Rows are points. The points of each table are mixes of a few directions, plus a little noise. How many directions does each table use, and how many do they share? Where both have some left over, give the other angles between the two spaces (their principal angles), to ten degrees, smallest first.

First (6 x 2):
41 20

25 12

-15 -7

13 7

-64 -30

1 1
Second:
38 -10

35 -9

15 -4

-50 13

-48 13

10 -3
Directions: first 1, second 1, shared 0; angles 40

First:
1 -47 2

0 -39 1

0 -8 1

-1 16 -1

-1 91 -4

0 -13 1
Second, 7 rows:
-1 89 -4

0 -43 2

0 -19 0

0 46 -2

1 -46 2

0 -11 1

1 -17 1
Directions: first 1, second 1, shared 1

First (7 x 4):
11 -18 5 8

-42 -12 15 15

-35 19 0 -5

7 26 -13 -17

11 -6 0 1

76 -59 8 20

-28 50 -15 -24
Second (6 x 4):
15 20 -12 -15

-2 25 -10 -14

-62 26 3 -4

-8 8 -2 -3

-3 -64 28 38

61 -16 -7 -2
Directions: first 2, second 2, shared 2

First (9 x 6):
11 1 11 -2 -18 1

20 25 44 -6 23 -8

7 29 43 11 45 20

-6 0 8 24 -3 44

-26 -13 -46 -7 30 -27

3 -18 -7 7 -55 19

-39 -33 -75 0 7 -15

0 -21 -30 -18 -39 -31

28 28 54 -9 11 -6
Second, 9 rows:
-17 -5 -20 7 21 5

18 5 21 -7 -21 -5

6 1 7 -2 -7 -2

-22 -6 -27 9 27 6

-23 -6 -27 9 28 7

-31 -9 -37 13 38 9

7 2 8 -3 -9 -2

78 23 92 -32 -94 -24

-15 -4 -18 6 19 5
Directions: first 3, second 1, shared 1

First (10 x 9):
-12 -6 11 -11 -28 40 35 11 -23

-25 26 -28 0 -4 70 -43 14 -14

-20 5 0 -9 -25 64 14 15 -25

8 -4 3 2 6 -22 2 -5 8

17 -4 0 9 23 -54 -13 -12 22

32 -24 21 5 17 -91 25 -19 26

-7 23 -30 11 24 14 -64 0 10

0 -8 12 -6 -13 3 26 2 -7

30 -24 24 4 14 -86 30 -18 23

-22 16 -14 -5 -12 63 -16 14 -18
Second:
20 5 -16 -19 13 -3 -22 41 -1

44 22 -11 -27 44 -2 -40 40 -17

9 0 -18 -23 4 -11 -25 55 1

-48 3 39 -15 13 -35 -15 -27 -42

-14 -15 -6 15 -28 7 22 -9 21

3 -16 -13 34 -35 30 40 -25 37

-15 -2 25 33 -9 16 37 -77 1
Directions: first 2, second 3, shared 0; angles 60, 80

First:
-5 -14 4 -12 26 18 -5 28 -29 27 6

-7 -2 -4 0 -13 -1 3 -9 13 -8 4

-61 -34 -29 -31 -59 24 21 -22 47 -6 50

-42 -10 -26 -20 -8 18 45 6 1 -37 56

46 18 6 24 11 -9 -51 -13 -20 45 -54

-16 -11 -30 -13 0 33 -3 2 -26 31 23

21 17 38 9 46 -27 28 35 -14 -48 -6

44 31 -4 29 27 -7 -23 -6 -34 12 -34

14 15 12 17 -28 -31 -4 -31 42 -27 -23

18 15 -15 8 30 14 -8 11 -47 17 -4

-12 -27 47 -12 -31 -28 -7 3 65 -4 -19
Second:
-47 21 -2 -25 5 -19 -22 29 27 -47 2

22 9 -21 17 -11 0 -13 -31 -9 17 -18

-1 3 6 9 -27 -6 22 -21 32 -24 14

22 -12 -4 4 11 -11 -15 -7 -22 23 -36

-30 27 13 -17 38 -14 14 49 -2 -64 21

-30 -17 14 -30 32 28 -11 56 -23 27 23

43 -12 -15 33 -30 60 20 -46 -24 77 36

22 -19 10 9 -18 -38 5 -29 21 -11 -42
Directions: first 4, second 5, shared 3; angles 40

First:
20 35 -1 8 -2 25 9 16 -23 -33 -10 14

-47 6 -12 -5 11 29 -5 -13 6 -4 -17 -10

3 20 21 27 26 -95 -8 -35 -15 33 39 -16

17 23 2 7 8 28 24 -9 -4 -36 -21 -2

-10 -64 16 -51 -37 -38 20 -4 3 35 -20 32

-11 -20 -3 -6 3 12 6 -12 22 5 -7 -13

3 4 -5 9 -1 -5 -19 15 -2 9 20 -1

2 -2 -13 11 4 25 -18 15 16 -1 12 -12

21 2 -5 2 -12 20 -8 29 -4 -9 5 10
Second (11 x 12):
-43 -9 -15 -46 8 5 4 1 10 -2 14 5

-22 -10 -4 -28 6 -2 13 -10 12 -1 3 0

21 -11 -7 38 -4 19 -31 18 16 14 10 -18

43 8 8 76 -7 24 -17 -5 0 2 -29 -22

15 9 1 43 -5 31 -10 -2 -4 -5 -29 -11

-25 21 -12 -56 27 -14 21 1 7 -25 45 5

13 -30 7 -39 -4 -10 32 -6 21 -6 4 6

14 10 -2 21 -17 13 -18 26 -23 -1 -10 12

2 5 33 -11 -18 -45 40 -35 -41 1 -49 31

-33 3 -1 -24 15 -31 2 -15 0 12 20 -2

14 4 -9 28 0 8 -32 23 2 8 20 -8
Directions: first 5, second 6, shared 5

First (9 x 18):
11 7 3 1 -14 -8 -7 -3 7 18 -1 13 -22 -2 -8 20 12 -15

-14 -8 -5 -5 17 5 9 3 -4 -24 -3 -16 26 -1 15 -28 -15 15

-6 -4 -14 -1 20 -8 11 -2 -1 -37 -10 -15 40 3 18 -52 -21 7

5 2 -14 -8 -4 -33 2 0 34 -20 -24 -2 12 -13 23 -44 -3 -32

-25 -16 5 -10 13 18 6 11 -1 -11 0 -22 10 -9 18 -9 -9 25

25 14 -4 2 -22 -34 -9 -7 24 12 -13 20 -20 -4 -4 -1 14 -43

6 4 2 9 2 6 -1 -5 -19 6 10 7 0 10 -15 14 1 7

7 6 15 9 -10 25 -9 -2 -26 36 22 14 -31 11 -31 61 16 13

-9 -6 13 1 1 30 -1 5 -21 21 18 -1 -16 4 -15 41 6 24
Second:
-4 -3 0 -4 -1 -2 0 3 8 -1 -4 -3 -1 -6 7 -4 1 -3

4 3 0 6 2 2 0 -4 -10 2 5 3 2 7 -8 5 0 3

-4 -3 0 -4 -2 -2 0 3 9 -1 -4 -3 -2 -6 8 -4 0 -3

12 10 0 15 4 6 -1 -10 -29 4 14 11 5 18 -24 14 -1 9

3 3 0 4 1 1 0 -2 -7 1 3 3 1 5 -6 4 0 2

-3 -2 0 -3 -1 -1 0 2 6 -1 -3 -2 -1 -4 5 -3 0 -2

18 14 0 22 6 8 -2 -15 -41 6 21 15 7 26 -34 20 -2 13

14 11 0 17 5 7 -1 -12 -32 5 16 12 5 20 -27 16 -2 11

-41 -32 -1 -50 -15 -20 3 35 95 -13 -47 -35 -16 -60 81 -47 5 -30
Directions: first 3, second 1, shared 1

First:
11 -18 -9 -6 -9 21 -13 37 -5 -40 3 -9 -14 20 26 2 -23 -23 -2 22

3 5 -7 -5 -1 -4 -13 45 -3 -8 -3 -9 3 20 -12 -13 -1 -1 4 -11

0 -3 -24 9 9 0 -9 -3 22 9 8 10 8 -25 5 4 6 -5 13 32

28 -21 31 -18 5 34 -13 74 13 -70 -13 -11 -8 8 -13 -13 -20 -38 2 8

-27 23 13 8 6 -29 4 -39 -9 38 10 5 8 -20 6 18 -9 22 -14 -8

-22 43 23 -25 -30 -9 27 -32 -30 19 -17 14 15 58 1 -9 21 48 -15 -58

8 -25 -13 24 8 -12 8 -34 -7 29 8 -13 -15 -23 -17 -1 10 -4 3 -7

-3 -6 -13 13 9 -2 9 -48 18 22 7 16 5 -35 3 10 14 1 8 23
Second:
-2 2 36 -4 -6 -8 12 -6 -30 2 -6 -17 -13 17 -15 -2 -9 8 -19 -47

-10 5 11 2 4 -8 -5 1 -8 1 8 -5 -4 -8 10 12 -20 0 -11 3

-12 12 13 -3 2 -4 -4 -1 0 -1 5 4 5 -7 11 11 -14 4 -8 7

5 -15 -5 11 3 -5 -5 4 -12 3 7 -16 -15 -3 -1 2 -11 -9 -4 -3

-13 0 11 10 7 -12 -13 4 -14 2 17 -13 -11 -16 18 20 -36 -5 -17 9

21 24 -43 -34 -10 41 22 -11 76 -12 -39 69 59 22 -19 -37 95 18 55 30

-22 18 33 -3 4 -12 -6 -2 -14 0 9 -4 0 -11 19 21 -35 6 -24 -1

35 -46 -54 21 0 8 -1 10 3 5 -1 -18 -22 7 -24 -25 28 -23 26 2
Directions: first 6, second 3, shared 3

First (9 x 24):
21 0 -28 -25 -23 13 34 21 -36 -16 -49 1 -17 -3 -21 -17 0 2 2 38 -11 4 -1
 4

-21 34 -95 19 10 -35 -28 29 -22 13 -28 -43 -26 8 -39 -33 59 -18 -47 40
 -41 25 -31 39

11 -14 41 -10 -5 3 11 -13 10 -8 5 8 4 -8 8 3 -24 13 27 -13 15 4 8 -11

27 -9 1 -30 -24 17 39 11 -27 -20 -41 8 -11 -8 -12 -12 -16 9 19 26 0 4 5
 -5

-28 -5 18 34 -7 17 -13 -3 13 1 42 3 25 23 8 23 -12 -16 -27 -32 30 -45 31
 9

-10 -4 19 13 1 -3 -9 -8 14 1 21 -4 8 4 3 5 -8 0 0 -18 14 -6 9 3

1 1 5 -1 6 -18 -7 -5 7 1 -1 -13 -7 -8 -7 -12 3 7 11 -1 -2 21 -9 5

6 -15 49 -4 -3 -7 4 -18 18 -8 13 -1 4 -9 4 -2 -25 16 31 -21 20 11 8 -5

-7 11 -10 4 43 12 -29 -13 22 38 38 40 20 2 56 44 24 -14 -16 -18 -24 -18
 -18 -39
Second, 8 rows:
-17 7 -18 10 -13 17 0 11 1 13 6 -5 5 15 1 1 -2 -4 -9 0 13 -3 8 17

-35 15 -40 23 -29 38 0 25 2 28 13 -11 11 33 1 3 -4 -8 -19 -1 29 -8 18 38

-48 21 -53 30 -40 51 1 33 4 38 17 -14 14 45 3 5 -6 -11 -26 -2 39 -9 25
 52

62 -28 70 -39 51 -66 0 -44 -5 -49 -23 19 -17 -59 -3 -7 8 16 35 2 -51 13
 -33 -68

6 -3 7 -4 5 -6 0 -4 -1 -5 -2 2 -2 -6 0 -1 0 2 3 1 -5 2 -3 -7

35 -15 40 -22 29 -37 0 -25 -3 -28 -13 11 -11 -33 -2 -3 4 8 19 0 -28 7
 -18 -38

7 -2 7 -5 6 -7 0 -5 -1 -5 -2 2 -2 -6 0 -1 1 2 3 0 -6 1 -4 -7

-11 4 -12 7 -9 12 0 8 2 8 4 -3 3 10 0 1 -1 -3 -6 0 9 -2 6 12
Directions: first 4, second 1, shared 0; angles 40

First:
-57 38 18 7 -20 -5 -31 16 -57 -2 -2 44 -20 41 -26 1 38 -11 25 -25 6 18
 -25 -62 9 -16 -31 -20 13 30 -4 45

95 -56 -26 -11 39 0 22 -22 81 8 11 -76 17 -70 33 -18 -48 33 -38 58 -1 -5
 25 68 23 24 31 30 -20 -56 -7 -39

-22 -3 23 -1 -5 -11 -18 2 -12 -6 -5 -9 -9 2 -20 0 6 -2 2 4 -12 14 -23
 -20 22 -5 -18 -14 -4 3 -14 20

4 20 -7 6 0 28 -27 13 3 17 5 34 -12 18 7 3 29 15 13 -9 29 17 17 -25 -8 8
 -9 -3 16 2 7 17

40 41 -83 6 12 -25 66 -11 -45 1 26 30 20 0 47 -35 -22 -14 1 -3 31 -47 29
 20 -24 -17 44 56 5 5 38 -27

-29 -19 18 -6 -12 -26 39 -12 -11 -25 -15 -23 17 -5 -12 13 -31 -32 -9 -11
 -43 -30 -18 33 -17 -14 11 -5 -16 13 -2 -30

-34 6 31 2 -12 10 -35 11 -9 2 -8 14 -15 19 -23 12 26 1 11 -11 -3 23 -15
 -33 8 0 -26 -25 6 11 -11 27

-33 -9 10 -3 -19 -2 49 -7 -5 -19 -18 7 24 13 -1 30 -25 -39 -1 -36 -33
 -43 4 43 -58 -9 22 -5 -6 25 15 -48

8 -12 14 -1 4 14 -25 3 24 7 -2 -11 -8 -7 -5 4 9 16 -3 10 3 19 0 -5 13 11
 -10 -10 1 -11 -10 10

29 -7 2 0 14 18 -41 6 29 18 8 -10 -16 -12 1 -9 18 33 -2 24 21 34 5 -19
 31 16 -15 -3 5 -23 -12 25
Second (9 x 32):
-27 60 -5 8 -26 14 -18 6 -68 2 0 54 7 11 13 -7 38 -27 -6 -14 3 26 2 -43
 10 -14 -21 12 -7 17 26 36

-52 16 65 8 -22 54 -32 26 -3 -4 -21 42 -8 36 -37 52 38 2 8 -43 -8 25 4
 -32 -34 17 -24 -47 20 34 4 25

29 -8 -10 1 14 12 18 1 23 2 6 -5 3 -7 9 3 -12 18 -3 3 14 -11 20 19 -15
 12 18 9 8 -6 7 -16

-31 0 24 -1 -13 -13 15 -2 -23 -19 -12 -6 9 1 -16 10 -9 -24 -8 -10 -30 -6
 -18 3 -3 -10 -4 -10 -11 15 -1 -2

10 -93 23 -14 25 -37 9 -13 88 -10 -8 -84 -16 -12 -32 8 -48 25 15 22 -20
 -31 -28 50 2 6 13 -30 2 -21 -52 -44

65 71 -78 12 10 28 20 3 -43 22 31 58 19 -14 63 -35 17 4 -17 9 50 7 56
 -11 -1 2 22 62 2 -10 54 12

-4 1 -15 -3 -2 -16 -33 -3 -6 15 6 -1 -16 1 6 -21 16 -3 15 14 10 18 -15
 -23 30 -12 -22 4 -6 -11 -14 19

13 -39 3 -7 13 -26 42 -12 27 -18 -2 -45 10 -18 -8 4 -43 1 -9 10 -22 -33
 -9 45 -9 1 25 0 -7 -5 -10 -35

-1 -10 -8 -5 3 -16 -20 -4 7 8 1 -11 -12 -1 0 -13 4 2 10 12 3 6 -13 -9 21
 -8 -11 -1 -3 -11 -16 6
Directions: first 4, second 4, shared 2; angles 30, 40

First (10 x 32):
-7 -10 3 33 -25 -6 9 1 10 -5 -38 29 3 16 26 -5 13 0 22 -11 -31 23 -9 3
 -11 31 17 20 -15 -44 -25 -53

-22 -6 18 16 8 -13 30 -35 -9 14 4 -1 -8 -28 -32 28 22 4 7 -38 -2 -41 -50
 -30 -3 -9 -19 5 -40 -1 8 2

18 23 -5 -54 36 41 -34 29 -28 22 58 -32 12 -21 -48 6 -22 -2 -51 15 68
 -17 23 34 34 -45 -27 -23 50 72 32 74

-10 11 6 -8 22 -72 41 -68 15 -3 30 -32 -31 -32 -25 23 -2 5 21 -3 -9 -68
 -45 -86 -15 -13 -23 -31 -49 19 19 41

6 1 -2 5 -25 35 -12 43 -8 9 -13 12 18 21 23 -17 5 -2 -10 16 26 36 34 54
 1 17 21 20 32 -27 -10 -22

29 15 -17 20 -18 4 -36 42 9 2 -33 36 14 31 47 -18 -18 -8 8 10 -6 75 26
 34 7 45 26 13 36 -36 -49 -58

6 -8 -16 -36 37 -19 -22 -19 17 -33 20 -24 -11 -1 -16 -10 -26 -1 -8 16
 -31 -12 11 -37 6 -29 -14 -36 1 57 13 42

-22 -41 -2 0 10 -12 7 -30 25 -50 -22 -1 -8 11 4 -11 4 1 15 -7 -75 -7 -3
 -34 -14 -14 2 -5 -36 11 7 -9

-7 0 8 25 -54 18 21 31 -7 19 -22 10 11 23 42 -16 24 4 10 21 30 16 25 46
 -21 32 32 36 10 -66 -8 -35

5 12 6 -3 12 17 -6 7 -17 23 16 1 5 -17 -29 15 1 1 -16 -21 27 -6 -15 14
 16 -10 -16 1 8 16 3 12
Second:
30 32 -17 10 17 -54 -20 -10 27 -3 -5 11 -12 5 20 5 -39 -4 17 5 -17 25
 -12 -41 10 34 1 -24 7 9 -36 -15

43 59 -37 -57 41 -64 -27 -39 -12 31 11 17 -47 4 3 -17 -19 -24 7 35 17 58
 18 -44 2 -31 -9 -40 43 -19 -58 -31

16 -42 8 15 -24 40 -23 63 1 -26 -41 17 42 -8 29 -28 13 -8 -5 3 -13 23 49
 47 -26 15 15 26 1 -28 12 -11

-16 -3 9 -11 -6 27 14 2 -17 12 22 -17 2 -1 -18 3 13 5 -14 4 28 -24 3 22
 5 -20 -4 6 6 11 25 24

-25 -36 22 23 -25 50 15 29 -4 -13 -3 -12 31 -4 -5 3 18 12 -11 -14 3 -33
 4 39 -5 7 6 27 -17 5 39 21

-36 2 18 3 -11 32 33 -11 -11 13 43 -38 1 1 -34 26 6 20 -18 -8 35 -59 -29
 16 20 -8 -8 6 -8 39 42 48

29 -22 -11 -28 -1 16 -30 33 -18 -5 -40 32 11 -5 24 -43 25 -26 -2 18 -6
 55 62 29 -35 -25 9 12 20 -55 -16 -37

14 2 -4 50 4 -53 -12 -10 48 -29 -31 22 2 3 28 16 -37 5 31 -24 -63 15 -37
 -50 6 62 7 -12 -30 6 -32 -29

-58 -14 21 -9 -5 35 52 -41 -26 15 31 -25 -16 1 -49 22 39 14 -11 -20 16
 -59 -38 8 8 -43 -12 14 -24 15 37 22

-45 -8 17 6 -6 21 41 -31 -11 8 28 -24 -9 1 -34 26 19 16 -7 -19 10 -53
 -40 -1 13 -18 -9 9 -22 23 30 25

52 31 -24 -3 14 -49 -42 14 22 -3 -14 20 -4 2 34 -13 -40 -14 12 21 -9 51
 20 -25 1 32 4 -24 24 -6 -42 -20
Directions: first 5, second 4, shared 2; angles 30, 90
